Rows are points. Each copy is the shape, with its points in the same order, stretched, turned, moved and blurred by noise. Some copies are also mirrored. Which?

Shape (6 x 2):
0.30  -0.29
-0.16  0.16
0.03  -0.34
-0.29  -0.14
0.12  0.18
-0.48  -0.20
Copy 1 (6 x 2):
0.34  -0.19
-0.37  0.01
0.18  0.09
-0.12  0.34
-0.22  -0.27
-0.18  0.53
Copy 1 is: mirrored
Copy 2 (6 x 2):
0.14  -0.48
-0.05  0.19
0.40  -0.17
0.29  0.26
-0.25  -0.15
0.46  0.47
Copy 2 is: mirrored

Shape:
-0.28  -0.03
-0.09  -0.24
-0.15  0.15
0.02  -0.51
-0.68  0.19
-0.39  -0.04
0.20  0.48
0.05  -0.02
Copy 1, 8 rows:
-0.15  0.16
-0.16  -0.06
0.02  0.14
-0.24  -0.25
-0.26  0.52
-0.22  0.24
0.39  0.08
0.03  -0.05
Copy 1 is: only turned
Copy 2, 8 rows:
0.30  0.02
0.30  -0.27
0.19  0.17
0.23  -0.64
0.45  0.50
0.36  0.00
-0.19  0.32
0.10  -0.17
Copy 2 is: mirrored

Shape, 6 rows:
-0.26  -0.33  0.12
-0.25  0.05  -0.07
-0.18  -0.69  0.29
-0.20  -0.13  -0.17
0.28  0.07  -0.67
0.17  0.00  0.36
Copy 1:
0.21  0.04  0.30
0.06  0.34  0.12
0.33  -0.29  0.33
0.21  0.23  0.09
0.40  0.37  -0.43
-0.04  -0.15  -0.07
Copy 1 is: mirrored
Copy 2, 6 rows:
-0.36  0.20  -0.03
-0.14  -0.04  -0.29
-0.55  0.42  0.30
-0.27  -0.11  -0.12
0.16  -0.57  0.04
0.22  0.26  -0.02
Copy 2 is: only turned

Shape (10 x 4):
-0.50  0.11  0.08  -0.02
-0.01  0.38  -0.13  -0.13
-0.22  0.08  0.29  0.24
0.04  0.10  -0.07  0.41
0.54  -0.20  -0.14  -0.01
0.01  -0.49  -0.44  0.40
0.17  -0.19  0.12  0.57
0.18  -0.01  0.03  -0.10
0.06  0.00  0.22  -0.05
0.01  -0.48  -0.32  0.31
Copy 1:
-0.02  -0.14  0.37  0.22
-0.29  -0.25  -0.13  -0.05
-0.09  0.36  0.39  0.11
-0.17  0.31  -0.07  0.18
0.33  0.34  -0.33  -0.04
0.55  0.22  -0.22  0.58
0.10  0.76  0.08  0.21
0.16  0.16  -0.03  -0.06
0.09  0.28  0.22  -0.10
0.54  0.24  -0.10  0.46
Copy 1 is: only turned
Copy 2 (10 x 4):
-0.24  -0.47  0.10  0.48
0.29  -0.06  0.47  0.34
-0.10  -0.37  -0.33  0.27
0.14  -0.23  -0.09  -0.21
0.13  0.58  0.05  -0.33
-0.36  -0.05  -0.02  -0.71
-0.06  -0.10  -0.54  -0.43
0.05  0.25  0.04  0.10
-0.01  0.10  -0.13  0.25
-0.37  0.00  -0.06  -0.57
Copy 2 is: mirrored
Copy 3 (10 x 4):
-0.14  0.00  0.36  0.41
-0.15  0.20  -0.17  0.24
0.26  -0.09  0.32  0.38
0.12  -0.36  0.04  0.32
-0.02  0.02  -0.35  -0.32
-0.31  -0.67  0.25  -0.08
0.34  -0.43  0.22  0.22
0.02  0.14  -0.15  -0.07
0.16  0.15  0.00  0.06
-0.28  -0.54  0.24  -0.13
Copy 3 is: only turned

Shape (11 x 6):
0.55  0.13  -0.10  -0.09  -0.17  0.47
0.40  0.27  0.17  -0.10  -0.17  0.75
-0.14  -0.26  -0.14  0.10  -0.03  -0.40
0.07  -0.10  -0.39  -0.18  -0.04  0.12
-0.26  -0.30  0.08  0.05  -0.18  -0.21
0.11  -0.20  -0.04  0.24  0.12  -0.32
-0.05  -0.28  0.05  0.35  0.03  -0.46
-0.14  -0.04  0.07  -0.21  0.35  -0.13
-0.23  -0.36  0.24  -0.06  0.16  -0.17
-0.10  0.14  -0.62  0.15  0.19  0.72
0.56  -0.29  0.01  -0.04  -0.04  0.60
Copy 1, 11 rows:
-0.17  0.40  -0.35  0.05  0.32  -0.25
-0.29  0.44  -0.45  -0.24  0.26  -0.04
0.35  -0.17  0.21  0.36  0.07  -0.28
0.04  -0.11  -0.03  0.16  0.42  -0.48
0.25  -0.30  0.01  0.22  -0.02  -0.12
0.43  0.14  0.22  0.33  0.10  -0.17
0.46  0.01  0.26  0.37  0.01  -0.11
0.59  -0.12  0.00  -0.12  0.27  -0.21
0.49  -0.25  -0.09  0.10  0.18  -0.06
-0.29  0.01  0.37  -0.02  0.71  -0.17
-0.05  0.33  -0.53  0.18  0.49  0.00
Copy 1 is: only turned
Copy 2:
-0.27  -0.12  0.29  0.10  -0.45  0.26
-0.52  0.15  0.35  0.31  -0.18  0.50
0.15  -0.06  -0.19  -0.31  0.01  -0.26
0.14  -0.21  0.06  -0.30  -0.03  0.16
-0.02  0.08  -0.16  -0.24  0.06  -0.17
0.33  0.09  -0.09  -0.05  -0.30  -0.28
0.22  0.15  -0.23  -0.14  -0.23  -0.37
0.20  0.07  0.18  0.07  0.26  -0.22
0.02  0.25  0.12  -0.13  0.22  -0.34
0.40  0.08  -0.06  -0.14  0.04  0.56
-0.16  0.23  0.46  0.03  -0.58  0.20
Copy 2 is: mirrored
Copy 3 (11 x 6):
0.35  0.13  -0.31  0.12  -0.02  0.60
0.30  -0.15  -0.52  0.11  -0.36  0.77
0.03  -0.03  0.21  -0.05  0.38  -0.43
0.13  0.23  0.04  0.07  -0.14  -0.09
0.20  -0.19  -0.07  -0.03  0.14  -0.47
-0.08  0.00  0.09  0.08  0.61  -0.17
-0.08  -0.15  0.11  -0.03  0.73  -0.33
-0.21  -0.19  0.17  0.34  0.02  -0.32
-0.06  -0.20  -0.14  0.27  0.23  -0.57
-0.29  0.03  -0.11  -0.44  -0.39  0.25
0.31  0.27  -0.72  0.28  0.12  0.37
Copy 3 is: mirrored
Copy 4, 11 rows:
0.44  -0.74  0.11  -0.02  0.13  -0.01
0.66  -0.67  0.08  -0.30  -0.05  0.08
-0.31  0.14  -0.01  0.41  0.10  0.11
-0.13  -0.44  -0.02  0.15  -0.06  -0.14
-0.16  0.02  0.14  0.30  -0.07  0.30
-0.05  0.25  0.03  0.39  0.22  -0.10
-0.09  0.30  0.02  0.40  0.25  0.14
-0.20  0.39  0.30  0.21  -0.17  -0.25
-0.02  0.40  0.25  0.40  -0.21  0.06
0.26  -0.56  -0.53  -0.16  -0.17  -0.20
0.56  -0.57  0.04  0.26  -0.07  0.00
Copy 4 is: mirrored

Shape (12 x 6):
-0.17  0.14  0.24  0.03  -0.37  0.18
-0.05  0.16  -0.06  0.07  0.15  0.06
0.30  0.14  -0.26  0.18  -0.42  0.05
-0.14  0.39  -0.87  0.16  0.26  -0.17
-0.08  0.14  -0.61  0.10  0.26  -0.03
-0.10  0.36  0.22  0.08  0.06  -0.05
0.53  -0.09  0.11  -0.18  -0.17  -0.14
-0.17  -0.20  0.07  0.10  -0.02  -0.21
0.38  -0.20  0.30  0.17  -0.17  -0.17
-0.17  -0.20  -0.60  -0.17  -0.11  0.25
-0.04  -0.20  0.24  0.16  -0.02  0.32
0.05  0.01  0.27  -0.06  0.09  -0.07
Copy 1, 12 rows:
-0.03  -0.35  -0.38  0.24  0.09  0.36
-0.07  0.05  -0.03  0.07  -0.27  -0.24
0.53  -0.12  -0.18  -0.03  0.21  -0.08
0.86  0.18  0.01  0.16  -0.79  -1.00
0.51  0.19  0.16  0.01  -0.59  -0.60
-0.36  -0.30  -0.19  0.25  -0.08  -0.30
-0.10  -0.39  0.03  -0.48  0.55  -0.06
0.03  -0.27  0.27  0.09  0.00  0.00
-0.16  -0.23  0.26  -0.08  0.61  -0.02
0.83  0.09  -0.14  -0.22  -0.40  0.11
-0.28  0.19  0.06  0.06  0.15  0.37
-0.39  -0.22  0.09  -0.07  0.16  -0.15
Copy 1 is: mirrored
Copy 2 (12 x 6):
-0.33  -0.50  -0.01  0.10  0.17  -0.24
-0.05  0.04  -0.09  -0.31  0.02  -0.08
-0.03  -0.36  -0.42  0.01  0.62  0.01
-0.28  0.58  -0.28  -0.98  0.23  0.04
-0.09  0.34  -0.05  -0.68  0.18  0.10
-0.02  -0.10  -0.25  -0.28  -0.12  -0.36
0.37  -0.24  -0.22  0.37  0.26  0.17
-0.01  0.17  0.26  -0.26  0.18  -0.37
0.46  -0.29  -0.11  0.14  0.25  -0.15
-0.47  0.03  0.32  -0.10  0.55  0.31
0.09  -0.41  0.28  -0.08  0.15  -0.08
0.18  -0.04  0.03  0.00  -0.05  -0.18
Copy 2 is: mirrored
Copy 3, 12 rows:
0.05  0.29  -0.17  0.20  0.22  0.12
0.27  -0.18  0.02  0.10  -0.05  -0.01
0.25  -0.04  0.02  -0.13  0.46  0.42
0.51  -0.94  -0.26  -0.13  -0.18  0.19
0.32  -0.72  -0.06  -0.05  -0.05  0.05
0.37  0.07  -0.11  0.11  -0.16  0.05
0.03  0.20  0.31  -0.41  0.29  0.16
-0.12  -0.20  0.07  0.07  -0.20  0.13
-0.02  0.19  0.36  -0.12  0.07  0.32
0.02  -0.59  -0.01  0.02  0.37  -0.07
0.08  0.13  0.29  0.34  0.21  -0.01
0.08  0.13  0.13  0.01  -0.17  -0.01
Copy 3 is: only turned

Shape:
0.01  0.09  -0.10  -0.37  0.22  -0.15  -0.01  -0.02
-0.15  0.04  -0.21  0.09  -0.55  -0.02  -0.28  -0.10
0.09  -0.23  -0.15  0.29  0.02  0.08  -0.17  0.79
-0.18  0.05  0.13  0.06  -0.17  -0.04  0.07  -0.19
0.14  0.14  0.16  -0.21  -0.47  -0.18  -0.04  0.20
0.14  -0.37  -0.10  -0.01  0.05  0.03  -0.04  0.03
-0.41  -0.22  0.50  0.09  0.22  0.47  -0.12  0.04
-0.63  -0.05  0.25  0.24  -0.21  -0.20  -0.44  0.07
-0.19  0.34  0.01  -0.09  0.60  0.11  -0.01  -0.52
0.04  -0.35  -0.17  0.11  -0.16  0.27  -0.02  0.38
-0.35  0.10  0.46  -0.32  -0.37  0.30  -0.25  0.28
0.58  0.50  -0.16  0.04  0.53  -0.41  -0.21  0.09
-0.22  0.23  -0.22  0.15  -0.41  -0.34  0.04  0.04
Copy 1 (13 x 8):
-0.33  -0.15  0.14  -0.04  0.15  0.05  0.14  0.13
0.54  -0.35  -0.17  0.27  0.22  0.08  0.03  0.13
0.16  -0.01  -0.30  0.45  -0.66  0.29  -0.08  -0.37
0.32  -0.07  -0.19  -0.23  0.22  0.07  -0.10  -0.04
0.38  -0.16  0.00  0.30  0.20  0.03  -0.37  0.06
0.00  0.05  -0.01  0.07  -0.32  -0.02  0.30  0.07
0.31  0.41  -0.25  -0.14  0.14  0.20  0.01  -0.76
0.69  -0.32  -0.12  0.02  0.27  0.13  -0.21  -0.63
-0.55  0.03  -0.32  -0.62  0.32  0.06  0.37  -0.10
0.29  0.08  -0.09  0.32  -0.37  0.24  0.17  -0.08
0.68  0.04  0.03  0.43  0.62  0.24  -0.36  -0.47
-0.93  -0.18  -0.53  -0.21  -0.31  -0.22  0.05  -0.06
0.40  -0.46  -0.10  0.00  0.13  0.24  -0.19  0.14
Copy 1 is: only turned
Copy 2:
-0.06  0.13  -0.03  -0.25  0.35  0.01  0.43  0.01
-0.36  0.10  0.23  0.05  -0.38  0.11  0.21  -0.02
-0.10  -0.18  -0.38  0.57  -0.23  0.12  0.28  0.20
-0.08  0.04  0.11  -0.16  -0.17  -0.05  -0.17  -0.21
-0.03  0.12  0.15  0.20  -0.09  0.04  0.24  -0.34
-0.29  0.07  0.04  0.16  0.21  -0.01  0.10  0.24
0.15  -0.21  0.13  -0.05  -0.20  -0.71  -0.16  -0.20
-0.29  -0.33  0.08  -0.14  -0.39  -0.25  0.21  -0.32
0.01  0.21  -0.09  -0.69  0.10  -0.39  0.14  -0.05
-0.06  0.00  -0.01  0.39  -0.16  0.08  0.07  0.28
0.25  -0.10  0.33  0.05  -0.35  -0.46  0.27  -0.47
-0.32  0.44  -0.48  0.03  0.21  -0.03  0.66  -0.13
-0.17  0.00  -0.12  -0.12  -0.33  0.41  0.02  -0.16
Copy 2 is: mirrored
Copy 3, 13 rows:
0.03  -0.16  -0.01  -0.06  0.43  0.02  0.24  -0.10
0.08  0.07  -0.28  0.37  -0.47  -0.33  0.00  -0.08
0.34  0.84  0.29  -0.41  -0.12  -0.22  0.03  0.13
-0.01  -0.08  -0.43  0.06  -0.02  -0.13  -0.18  -0.20
-0.12  -0.07  0.06  -0.03  -0.23  -0.23  0.07  -0.46
0.02  0.20  -0.20  -0.30  0.11  -0.18  0.30  0.12
0.47  -0.13  -0.48  -0.14  0.07  0.30  -0.30  0.05
0.65  0.01  -0.51  0.24  0.11  -0.38  -0.54  -0.30
-0.03  -0.45  -0.32  0.19  0.59  0.35  -0.34  0.27
0.19  0.56  -0.07  -0.23  -0.30  -0.07  0.29  0.13
0.41  -0.36  -0.17  0.21  -0.34  0.18  -0.04  -0.45
-0.34  -0.03  0.66  -0.28  0.55  -0.20  -0.31  0.25
0.04  0.32  -0.25  0.25  -0.12  -0.40  -0.16  -0.32
Copy 3 is: only turned

Shape, 13 rows:
0.14  0.07  -0.06  0.34  -0.04  -0.04  0.32  -0.12  0.34
0.18  -0.02  -0.32  0.02  -0.38  -0.03  -0.32  -0.14  -0.14
0.15  -0.05  -0.30  -0.05  0.09  -0.01  0.16  -0.14  0.22
0.09  -0.42  0.19  -0.04  -0.06  0.04  0.02  0.96  -0.27
-0.59  0.20  -0.12  0.07  0.29  -0.09  -0.26  -0.10  0.01
-0.19  -0.25  -0.32  0.09  0.13  0.40  0.19  -0.16  -0.32
0.18  0.07  -0.31  -0.02  0.25  0.42  -0.15  -0.08  0.19
0.00  -0.18  -0.14  -0.04  0.08  0.05  -0.12  -0.04  0.58
-0.14  0.00  -0.23  0.04  0.15  0.23  -0.02  0.58  -0.22
0.11  0.05  -0.16  0.18  0.24  0.27  -0.30  0.02  -0.27
0.18  0.02  0.35  -0.02  -0.13  -0.10  0.84  0.00  -0.10
0.07  -0.24  -0.17  0.19  -0.01  0.14  -0.30  0.02  0.04
-0.20  0.15  0.14  0.20  -0.19  0.37  0.07  0.00  -0.30
Copy 1, 13 rows:
0.27  -0.59  -0.12  -0.51  0.11  0.06  0.24  0.02  0.34
-0.23  -0.18  -0.37  -0.05  -0.25  -0.09  0.18  0.03  -0.52
0.08  -0.54  -0.13  -0.16  0.06  0.01  -0.13  -0.02  -0.10
0.14  0.56  -0.21  0.26  0.03  0.60  0.66  -0.52  0.08
-0.36  0.02  0.10  -0.19  0.12  -0.55  -0.27  -0.07  -0.41
-0.07  -0.52  0.07  -0.35  -0.23  -0.05  0.06  -0.52  -0.62
-0.44  -0.49  -0.22  -0.33  -0.33  0.09  -0.37  -0.19  0.11
0.03  -0.34  -0.38  -0.19  0.17  -0.36  -0.30  -0.13  0.23
-0.38  -0.02  -0.06  -0.05  -0.08  0.33  0.33  -0.45  -0.16
-0.49  0.02  -0.25  -0.43  -0.40  0.08  -0.09  -0.14  -0.16
0.82  -0.38  0.34  0.19  0.16  0.61  0.47  0.02  0.26
-0.10  -0.07  -0.37  -0.38  -0.18  -0.16  0.07  -0.25  -0.12
-0.13  -0.13  0.25  -0.08  -0.42  0.20  0.38  -0.28  -0.24
Copy 1 is: only turned
Copy 2 (13 x 9):
0.00  -0.53  0.07  -0.06  0.06  -0.35  -0.09  0.35  0.18
0.10  0.16  0.06  0.20  -0.34  -0.40  -0.04  0.18  -0.40
-0.15  -0.39  0.15  -0.11  -0.14  -0.07  0.00  0.33  -0.31
0.02  0.05  0.24  -0.61  -0.68  0.28  -0.59  -1.03  0.14
-0.47  -0.18  -0.01  0.35  0.16  0.19  0.24  -0.12  -0.27
-0.58  -0.20  0.55  -0.14  0.05  -0.26  0.12  -0.19  -0.61
-0.42  -0.29  0.24  -0.07  -0.41  -0.11  0.32  0.05  -0.40
-0.24  -0.47  -0.39  -0.10  -0.28  -0.16  0.19  0.07  -0.19
-0.40  -0.18  0.50  -0.16  -0.55  0.27  -0.33  -0.54  -0.09
-0.24  0.00  0.50  0.10  -0.25  -0.10  0.27  -0.24  -0.47
-0.03  0.00  0.34  -0.61  0.36  -0.12  -0.47  0.18  0.38
-0.03  -0.21  0.02  0.07  -0.35  -0.31  0.10  -0.33  -0.43
-0.27  0.25  0.31  -0.06  0.03  -0.52  0.05  -0.30  -0.02
Copy 2 is: only turned
Copy 3 (13 x 9):
-0.02  -0.44  0.20  -0.01  -0.10  0.16  0.25  0.03  0.13
0.25  0.11  -0.28  0.15  -0.22  0.40  -0.12  0.36  0.10
0.19  -0.10  0.06  -0.12  -0.04  0.32  0.30  0.01  -0.05
-0.53  0.08  0.44  -0.66  -0.25  0.06  -0.87  0.12  0.33
0.21  0.25  -0.47  -0.14  0.36  -0.33  0.16  0.38  0.06
-0.04  0.05  -0.57  -0.42  0.09  0.32  0.30  -0.36  -0.01
0.20  0.41  -0.03  -0.20  0.46  0.47  0.21  -0.05  0.39
0.03  0.01  0.11  0.03  0.44  0.36  0.17  0.40  -0.10
-0.02  0.10  -0.05  -0.68  0.20  0.02  -0.56  -0.12  0.35
0.02  0.46  -0.17  -0.38  0.15  0.21  0.11  0.12  0.48
-0.26  -0.45  0.38  0.12  -0.73  -0.04  0.17  -0.64  -0.09
-0.15  0.16  -0.18  -0.21  0.16  0.35  -0.02  0.38  0.25
-0.26  0.03  -0.29  0.05  0.03  -0.15  -0.16  -0.35  0.37
Copy 3 is: only turned
Copy 4, 13 rows:
-0.33  -0.03  0.39  -0.30  -0.41  0.07  0.07  -0.02  -0.02
0.23  -0.14  0.26  -0.48  0.21  -0.12  -0.03  0.38  0.03
0.00  0.10  0.42  -0.36  -0.20  0.05  -0.11  -0.10  0.23
-0.19  -0.33  -0.54  -0.16  0.72  0.38  -0.22  -0.14  0.22
0.00  0.33  0.02  0.01  0.22  -0.21  0.28  -0.16  -0.04
0.36  -0.13  -0.11  -0.31  -0.11  0.03  0.27  -0.29  0.20
0.08  -0.17  0.44  -0.35  0.07  -0.16  -0.15  -0.35  0.16
-0.39  0.20  0.29  -0.43  -0.09  -0.19  -0.13  -0.15  0.30
0.13  -0.20  -0.12  -0.15  0.60  0.26  0.08  -0.33  0.02
0.22  -0.37  0.18  -0.12  0.27  -0.15  0.05  -0.13  0.17
-0.14  0.08  -0.17  0.01  -0.42  0.34  -0.18  -0.03  -0.12
-0.11  -0.16  0.17  -0.39  0.13  -0.13  0.03  0.03  0.21
0.19  -0.17  -0.30  -0.15  0.14  -0.12  0.09  -0.10  -0.38
Copy 4 is: mirrored
